Every row gives one point. Each copy is the shape, with its points in the same order, turned, moved and blurred by noise. Say if it was mirrored as well.

Shape, 9 rows:
array([[-0.26,  0.33, -0.37],
       [-0.10,  0.30,  0.23],
       [-0.31,  0.15,  0.42],
       [ 0.03, -0.20,  0.28],
       [-0.07, -0.26,  0.39],
       [ 0.19, -0.06,  0.08],
       [ 0.05,  0.17,  0.18],
       [ 0.22, -0.04,  0.10],
       [ 0.54, -0.31, -0.40]])
Copy 1 (9 x 3):
array([[ 0.17,  0.53, -0.02],
       [-0.34,  0.18,  0.03],
       [-0.48,  0.10, -0.24],
       [-0.15, -0.28, -0.13],
       [-0.23, -0.34, -0.26],
       [ 0.01, -0.19,  0.08],
       [-0.19,  0.02,  0.06],
       [-0.02, -0.19,  0.13],
       [ 0.59, -0.37,  0.28]])
Copy 1 is: only turned
Copy 2 (9 x 3):
array([[ 0.18, -0.13, -0.39],
       [ 0.06,  0.37, -0.03],
       [ 0.27,  0.39,  0.22],
       [-0.15,  0.14,  0.37],
       [-0.05,  0.17,  0.50],
       [-0.30,  0.08,  0.13],
       [-0.11,  0.27,  0.03],
       [-0.31,  0.11,  0.12],
       [-0.72, -0.39,  0.01]])
Copy 2 is: mirrored
Copy 3, 9 rows:
array([[-0.07, -0.14, -0.66],
       [ 0.34, -0.17, -0.15],
       [ 0.32, -0.45,  0.09],
       [ 0.04, -0.10,  0.28],
       [-0.01, -0.28,  0.30],
       [ 0.01,  0.12,  0.12],
       [ 0.22, -0.04, -0.02],
       [ 0.03,  0.11,  0.10],
       [-0.42,  0.59,  0.03]])
Copy 3 is: mirrored
Copy 4, 9 rows:
array([[ 0.05,  0.16, -0.54],
       [ 0.32,  0.21,  0.04],
       [ 0.25,  0.45,  0.23],
       [-0.06,  0.10,  0.36],
       [-0.14,  0.23,  0.41],
       [-0.03, -0.10,  0.15],
       [ 0.18,  0.03,  0.09],
       [ 0.02, -0.13,  0.18],
       [-0.48, -0.60, -0.02]])
Copy 4 is: only turned

Shape (9 x 4):
array([[-0.01,  0.44, -0.08,  0.00],
       [ 0.27, -0.15, -0.01, -0.14],
       [-0.28, -0.36,  0.17,  0.62],
       [-0.26, -0.03, -0.13,  0.22],
       [ 0.32, -0.10, -0.27,  0.39],
       [ 0.38,  0.11, -0.12,  0.31],
       [-0.18, -0.33, -0.17, -0.19],
       [-0.04, -0.26, -0.05, -0.06],
       [-0.24,  0.36,  0.42,  0.11]])
Copy 1 (9 x 4):
array([[-0.18,  0.26,  0.18,  0.15],
       [ 0.30, -0.13,  0.26, -0.22],
       [ 0.52, -0.28, -0.22,  0.56],
       [ 0.10, -0.19, -0.11,  0.33],
       [ 0.27, -0.29,  0.50,  0.32],
       [ 0.27, -0.03,  0.49,  0.25],
       [ 0.15, -0.43, -0.12, -0.19],
       [ 0.20, -0.27, -0.03, -0.04],
       [ 0.25,  0.46, -0.25,  0.20]])
Copy 1 is: mirrored
Copy 2, 9 rows:
array([[-0.03, -0.14,  0.37,  0.26],
       [-0.28, -0.14,  0.25, -0.33],
       [-0.31,  0.16, -0.58,  0.11],
       [ 0.03, -0.02, -0.13,  0.12],
       [-0.18,  0.41,  0.12, -0.15],
       [-0.23,  0.30,  0.28, -0.08],
       [ 0.08, -0.30, -0.10, -0.36],
       [-0.08, -0.20, -0.06, -0.24],
       [-0.34, -0.35,  0.08,  0.46]])
Copy 2 is: mirrored
Copy 3:
array([[-0.39, -0.22, -0.10, -0.03],
       [ 0.20,  0.17, -0.02, -0.08],
       [ 0.05, -0.12,  0.78,  0.31],
       [-0.02, -0.32,  0.26,  0.21],
       [ 0.10, -0.08,  0.43, -0.35],
       [-0.12,  0.03,  0.29, -0.33],
       [ 0.38, -0.14, -0.05,  0.28],
       [ 0.25, -0.01,  0.08,  0.13],
       [-0.50,  0.04,  0.06,  0.44]])
Copy 3 is: mirrored

Shape (9 x 6):
array([[ 0.03,  0.05,  0.08,  0.19, -0.19,  0.12],
       [-0.27, -0.13,  0.00,  0.16,  0.62, -0.49],
       [ 0.35,  0.32,  0.24,  0.13, -0.04,  0.30],
       [ 0.07,  0.12,  0.23,  0.46, -0.16,  0.31],
       [ 0.11, -0.04,  0.37,  0.16, -0.28,  0.33],
       [-0.09, -0.03, -0.40,  0.08,  0.18, -0.46],
       [-0.06,  0.13,  0.12, -0.14, -0.18,  0.24],
       [-0.48,  0.01, -0.49,  0.11,  0.49, -0.18],
       [ 0.24, -0.18,  0.02,  0.10,  0.01,  0.34]])
Copy 1 (9 x 6):
array([[ 0.30, -0.02,  0.12, -0.01,  0.10,  0.03],
       [-0.48,  0.27, -0.34,  0.44,  0.16,  0.28],
       [ 0.33,  0.14, -0.09, -0.44,  0.13, -0.09],
       [ 0.55,  0.07, -0.04, -0.12,  0.21,  0.19],
       [ 0.46,  0.05,  0.27, -0.27,  0.13,  0.22],
       [-0.25, -0.02, -0.16,  0.53, -0.04, -0.14],
       [ 0.11, -0.09,  0.28, -0.20,  0.27, -0.02],
       [-0.38, -0.31, -0.37,  0.52,  0.35,  0.10],
       [ 0.23, -0.21, -0.01, -0.23, -0.12,  0.22]])
Copy 1 is: mirrored
Copy 2, 9 rows:
array([[ 0.32,  0.25,  0.06, -0.16, -0.27,  0.06],
       [ 0.08, -0.35, -0.35, -0.07,  0.46, -0.10],
       [ 0.22,  0.62, -0.03, -0.41, -0.22, -0.11],
       [ 0.54,  0.38,  0.10, -0.22, -0.26, -0.16],
       [ 0.26,  0.33,  0.29, -0.31, -0.40, -0.14],
       [ 0.07, -0.11, -0.45,  0.16,  0.10,  0.30],
       [ 0.10,  0.34,  0.21, -0.34, -0.15,  0.26],
       [ 0.28, -0.10, -0.23,  0.18,  0.58,  0.39],
       [ 0.07,  0.45,  0.18,  0.05, -0.15, -0.10]])
Copy 2 is: mirrored

Shape, 10 rows:
array([[ 0.20,  0.16,  0.09,  0.02, -0.15,  0.12],
       [-0.06,  0.12, -0.34,  0.42, -0.19, -0.08],
       [-0.88,  0.08, -0.14, -0.05,  0.11,  0.22],
       [ 0.23, -0.28,  0.31, -0.06,  0.09, -0.11],
       [ 0.26,  0.01,  0.09, -0.08, -0.06,  0.17],
       [-0.05, -0.40,  0.19,  0.23,  0.15,  0.91],
       [-0.19,  0.15,  0.33, -0.03, -0.18,  0.04],
       [ 0.32,  0.14,  0.32,  0.27,  0.52,  0.32],
       [ 0.30, -0.20,  0.11, -0.09,  0.09,  0.09],
       [ 0.30, -0.07,  0.21, -0.04, -0.08, -0.10]])
Copy 1, 10 rows:
array([[-0.20,  0.03, -0.23, -0.18, -0.08,  0.01],
       [ 0.08,  0.09,  0.12, -0.14, -0.05, -0.49],
       [-0.04, -0.53,  0.55,  0.19,  0.35,  0.02],
       [-0.08,  0.21, -0.14,  0.13, -0.39,  0.34],
       [-0.17,  0.04, -0.29,  0.02, -0.19,  0.07],
       [ 0.56, -0.50, -0.47,  0.00, -0.06,  0.37],
       [-0.26, -0.11,  0.08, -0.24, -0.07,  0.23],
       [ 0.27,  0.36, -0.40, -0.01,  0.24,  0.41],
       [-0.08,  0.12, -0.32,  0.18, -0.30,  0.15],
       [-0.17,  0.22, -0.18, -0.01, -0.32,  0.17]])
Copy 1 is: mirrored
Copy 2, 10 rows:
array([[-0.22,  0.18, -0.01, -0.08, -0.09, -0.02],
       [-0.04,  0.14,  0.11,  0.32, -0.41,  0.24],
       [-0.11, -0.21, -0.33,  0.37,  0.38,  0.68],
       [-0.06, -0.04,  0.29, -0.37,  0.15, -0.04],
       [-0.20,  0.21, -0.09, -0.25, -0.03, -0.07],
       [ 0.08,  0.45, -0.36, -0.63,  0.00,  0.66],
       [-0.34,  0.21,  0.04,  0.01,  0.27,  0.19],
       [-0.52, -0.02, -0.01, -0.67, -0.33,  0.31],
       [-0.05,  0.02,  0.02, -0.41,  0.00, -0.11],
       [-0.21,  0.22,  0.20, -0.26,  0.04, -0.19]])
Copy 2 is: mirrored
Copy 3:
array([[-0.12,  0.04, -0.12,  0.17, -0.14, -0.26],
       [ 0.21,  0.19, -0.34,  0.40,  0.08,  0.19],
       [ 0.64,  0.36,  0.33, -0.24,  0.30,  0.08],
       [-0.20, -0.40,  0.18,  0.21,  0.09, -0.15],
       [-0.19, -0.10, -0.03,  0.12, -0.18, -0.17],
       [ 0.16,  0.06,  0.73,  0.28, -0.61,  0.05],
       [ 0.02,  0.20,  0.13,  0.13,  0.18, -0.40],
       [ 0.33, -0.41,  0.11,  0.40, -0.43, -0.47],
       [-0.15, -0.32,  0.09,  0.13, -0.16, -0.11],
       [-0.25, -0.23, -0.03,  0.22,  0.04, -0.23]])
Copy 3 is: only turned
Copy 4, 10 rows:
array([[-0.26,  0.12, -0.16, -0.13,  0.08,  0.10],
       [ 0.04,  0.50,  0.01, -0.21, -0.25, -0.20],
       [ 0.16,  0.12,  0.60,  0.53, -0.22, -0.10],
       [-0.29, -0.32,  0.01, -0.36,  0.14, -0.07],
       [-0.20, -0.04, -0.22, -0.16,  0.12,  0.15],
       [-0.41, -0.40, -0.08,  0.17, -0.74,  0.24],
       [-0.39,  0.14,  0.23,  0.04,  0.13,  0.06],
       [-0.51, -0.22, -0.54,  0.19, -0.12, -0.30],
       [-0.17, -0.28, -0.16, -0.23,  0.05,  0.03],
       [-0.33, -0.07, -0.10, -0.38,  0.17,  0.04]])
Copy 4 is: mirrored

Shape, 14 rows:
array([[ 0.27, -0.08,  0.02,  0.27, -0.01,  0.07, -0.92,  0.31],
       [ 0.26, -0.15, -0.03, -0.01, -0.19,  0.05,  0.17,  0.24],
       [ 0.27, -0.11,  0.10, -0.17,  0.07,  0.17,  0.16,  0.03],
       [ 0.30,  0.17, -0.05, -0.22,  0.21,  0.00,  0.27, -0.08],
       [-0.06,  0.95,  0.10,  0.19,  0.17, -0.06,  0.28, -0.21],
       [ 0.21, -0.02,  0.05,  0.31,  0.04,  0.00,  0.11, -0.09],
       [ 0.18,  0.21,  0.36,  0.23, -0.05,  0.03,  0.13,  0.31],
       [ 0.25,  0.78,  0.15,  0.03,  0.03, -0.47,  0.03,  0.22],
       [-0.18, -0.14,  0.29,  0.20,  0.09,  0.01,  0.27,  0.25],
       [ 0.12,  0.05,  0.02, -0.02, -0.13, -0.11, -0.46, -0.84],
       [-0.05,  0.02,  0.00,  0.28,  0.14, -0.40, -0.59, -0.44],
       [-0.13, -0.14,  0.01, -0.03, -0.14, -0.09,  0.22,  0.25],
       [ 0.27, -0.09,  0.40,  0.15,  0.09,  0.13,  0.12,  0.28],
       [ 0.29,  0.06,  0.07,  0.34,  0.14,  0.17,  0.24, -0.42]])
Copy 1:
array([[ 0.26,  0.39,  0.58, -0.04, -0.68, -0.10, -0.25, -0.01],
       [-0.04,  0.25, -0.13,  0.13, -0.08,  0.02,  0.38,  0.11],
       [ 0.04,  0.03, -0.14, -0.14,  0.04,  0.07,  0.20,  0.16],
       [-0.05, -0.25, -0.37, -0.04, -0.08,  0.27,  0.17,  0.06],
       [ 0.38, -0.33, -0.54,  0.38,  0.03,  0.45, -0.21, -0.54],
       [ 0.05, -0.07, -0.04,  0.05, -0.10, -0.07,  0.24, -0.27],
       [ 0.38,  0.22, -0.31,  0.11, -0.10, -0.08,  0.18, -0.12],
       [ 0.25,  0.08, -0.68,  0.25, -0.50,  0.31, -0.19, -0.38],
       [ 0.17,  0.07, -0.31,  0.22,  0.14, -0.40,  0.10,  0.03],
       [-0.38, -0.05,  0.30, -0.45,  0.00,  0.27, -0.35, -0.56],
       [-0.25, -0.11,  0.24, -0.11, -0.38, -0.13, -0.47, -0.53],
       [-0.12,  0.22, -0.26,  0.27,  0.07, -0.19,  0.09,  0.10],
       [ 0.35,  0.11, -0.25, -0.08, -0.04, -0.24,  0.27,  0.02],
       [ 0.09, -0.38, -0.02, -0.13,  0.09,  0.07,  0.32, -0.40]])
Copy 1 is: only turned
Copy 2 (14 x 8):
array([[ 0.02,  0.80,  0.42,  0.02,  0.08,  0.44, -0.26,  0.39],
       [-0.24, -0.15, -0.02, -0.01,  0.15,  0.18, -0.03,  0.21],
       [-0.19, -0.15, -0.04,  0.08,  0.13,  0.10, -0.33, -0.05],
       [ 0.17, -0.22, -0.19,  0.00,  0.09,  0.08, -0.31, -0.18],
       [ 0.50, -0.06, -0.40, -0.28, -0.65, -0.30, -0.43, -0.01],
       [ 0.02,  0.06, -0.08,  0.00,  0.10, -0.23, -0.22,  0.22],
       [-0.21,  0.03, -0.08, -0.32, -0.17,  0.00, -0.33,  0.31],
       [ 0.53, -0.12, -0.09, -0.62, -0.36,  0.17, -0.33,  0.25],
       [-0.39,  0.01,  0.05, -0.26, -0.06, -0.26, -0.12, -0.02],
       [ 0.57,  0.08,  0.51,  0.58, -0.08, -0.24, -0.43,  0.13],
       [ 0.55,  0.43,  0.57,  0.06,  0.03, -0.29, -0.24,  0.11],
       [-0.23, -0.15,  0.16, -0.15, -0.07, -0.04,  0.11, -0.03],
       [-0.36,  0.04, -0.04, -0.21,  0.10,  0.01, -0.44,  0.19],
       [ 0.11,  0.01, -0.27,  0.22,  0.12, -0.40, -0.42,  0.16]])
Copy 2 is: mirrored
Copy 3:
array([[-0.15,  0.38, -0.14,  0.40,  0.43,  0.59, -0.40, -0.18],
       [-0.20,  0.18, -0.31,  0.02, -0.08, -0.04, -0.13,  0.43],
       [-0.01,  0.19, -0.01, -0.04, -0.15, -0.11, -0.32,  0.32],
       [ 0.32,  0.13, -0.13, -0.10, -0.38, -0.10, -0.32,  0.24],
       [ 0.55,  0.02, -0.06,  0.31, -0.50, -0.44,  0.15, -0.40],
       [-0.11, -0.08, -0.24,  0.07, -0.19, -0.05, -0.25, -0.09],
       [-0.09,  0.04, -0.22,  0.45, -0.12, -0.24, -0.15,  0.18],
       [ 0.65,  0.04, -0.43,  0.54, -0.11, -0.17,  0.06,  0.06],
       [-0.29, -0.20,  0.11,  0.25, -0.10, -0.13,  0.00,  0.30],
       [ 0.32,  0.07,  0.00, -0.47,  0.30, -0.02, -0.35, -0.52],
       [ 0.27, -0.25,  0.03, -0.04,  0.32,  0.38, -0.15, -0.52],
       [-0.12,  0.04, -0.06, -0.07, -0.05,  0.00,  0.10,  0.40],
       [-0.24,  0.06, -0.11,  0.33, -0.13, -0.20, -0.38,  0.30],
       [-0.04, -0.01, -0.18, -0.15, -0.46, -0.21, -0.43, -0.21]])
Copy 3 is: only turned

Shape (15 x 9):
array([[-0.09,  0.35,  0.28, -0.06,  0.13, -0.46,  0.29, -0.37, -0.33],
       [ 0.28,  0.30,  0.18, -0.25,  0.17, -0.56, -0.03, -0.48, -0.20],
       [ 0.55,  0.41, -0.18,  0.11, -0.32, -0.36, -0.34,  0.20, -0.05],
       [ 0.35, -0.35,  0.43, -0.38, -0.28,  0.04,  0.33, -0.03,  0.17],
       [ 0.24, -0.03, -0.23,  0.27, -0.35, -0.09, -0.40, -0.10, -0.20],
       [-0.20, -0.08, -0.04,  0.06,  0.10,  0.28,  0.01,  0.18,  0.05],
       [ 0.01, -0.12, -0.45,  0.33, -0.35, -0.34, -0.42,  0.35, -0.19],
       [-0.18,  0.23,  0.29, -0.46,  0.07, -0.33,  0.05, -0.31, -0.21],
       [-0.12, -0.07,  0.12, -0.56, -0.12,  0.10,  0.43,  0.01,  0.24],
       [ 0.04, -0.04, -0.19,  0.08, -0.45, -0.18, -0.33,  0.28,  0.28],
       [-0.16, -0.15,  0.14, -0.14, -0.29,  0.39,  0.25,  0.08,  0.31],
       [-0.02, -0.24, -0.21, -0.07, -0.05,  0.03,  0.35, -0.03,  0.22],
       [-0.26, -0.21,  0.05, -0.17,  0.27,  0.15,  0.04, -0.10,  0.23],
       [ 0.04, -0.12, -0.02,  0.47, -0.20, -0.19, -0.27,  0.19,  0.23],
       [-0.27, -0.12, -0.07,  0.05,  0.27, -0.05, -0.05,  0.31, -0.18]])
Copy 1 (15 x 9):
array([[-0.31,  0.02,  0.50, -0.15,  0.27, -0.24,  0.15, -0.38,  0.46],
       [-0.53, -0.32,  0.21, -0.09,  0.09, -0.26,  0.24, -0.12,  0.58],
       [-0.71, -0.11,  0.05,  0.46,  0.24, -0.01,  0.39,  0.57,  0.24],
       [-0.10, -0.52,  0.35, -0.27, -0.16, -0.04,  0.58,  0.06, -0.34],
       [-0.19,  0.10, -0.02,  0.58, -0.13,  0.11,  0.54,  0.32,  0.32],
       [ 0.24,  0.07, -0.09,  0.14,  0.19, -0.04,  0.07,  0.14, -0.20],
       [-0.02,  0.19,  0.13,  0.78, -0.05, -0.22,  0.27,  0.62,  0.25],
       [-0.30, -0.16,  0.19, -0.04,  0.10, -0.38,  0.18, -0.46,  0.21],
       [-0.13, -0.02,  0.21, -0.37, -0.08, -0.19,  0.11, -0.06, -0.56],
       [-0.25, -0.02,  0.13,  0.63, -0.18, -0.14,  0.11,  0.54, -0.17],
       [ 0.07, -0.03,  0.12,  0.06, -0.03,  0.07,  0.16,  0.03, -0.67],
       [ 0.05,  0.08,  0.18, -0.18, -0.18, -0.01,  0.13,  0.29, -0.17],
       [ 0.28, -0.11, -0.05, -0.07, -0.06, -0.22, -0.07, -0.09, -0.21],
       [ 0.04, -0.18,  0.28,  0.58,  0.04,  0.05,  0.03,  0.47,  0.13],
       [ 0.28,  0.05,  0.05,  0.29,  0.37, -0.42,  0.13,  0.20,  0.05]])
Copy 1 is: mirrored
Copy 2, 15 rows:
array([[-0.30, -0.31, -0.15,  0.15,  0.35,  0.59, -0.36, -0.16,  0.16],
       [-0.39, -0.10, -0.32, -0.35,  0.31,  0.65, -0.28, -0.32,  0.15],
       [-0.28,  0.33, -0.11, -0.60,  0.47,  0.37,  0.26,  0.27,  0.21],
       [ 0.18,  0.18, -0.25,  0.17, -0.46,  0.38,  0.18, -0.28,  0.45],
       [-0.18,  0.05, -0.40, -0.30,  0.34, -0.13,  0.29,  0.22,  0.10],
       [ 0.00, -0.05,  0.18,  0.10, -0.28, -0.01,  0.12,  0.24, -0.09],
       [-0.03,  0.53, -0.16, -0.15,  0.56, -0.26,  0.12,  0.43, -0.11],
       [-0.15, -0.21,  0.03,  0.03,  0.23,  0.37, -0.36, -0.45,  0.19],
       [ 0.46, -0.12,  0.21,  0.14, -0.28,  0.41, -0.02, -0.23,  0.18],
       [ 0.17,  0.35,  0.02, -0.28,  0.16, -0.12,  0.11,  0.24,  0.24],
       [ 0.30, -0.14,  0.20,  0.12, -0.33,  0.00,  0.19,  0.07,  0.34],
       [ 0.43, -0.08, -0.10, -0.02, -0.16,  0.27,  0.03,  0.21,  0.06],
       [ 0.05, -0.15,  0.09, -0.01, -0.35, -0.02, -0.24, -0.04, -0.15],
       [-0.16,  0.29, -0.19, -0.22,  0.03, -0.14, -0.06,  0.50,  0.22],
       [-0.11,  0.16,  0.14,  0.20, -0.02,  0.08, -0.07,  0.19, -0.36]])
Copy 2 is: only turned
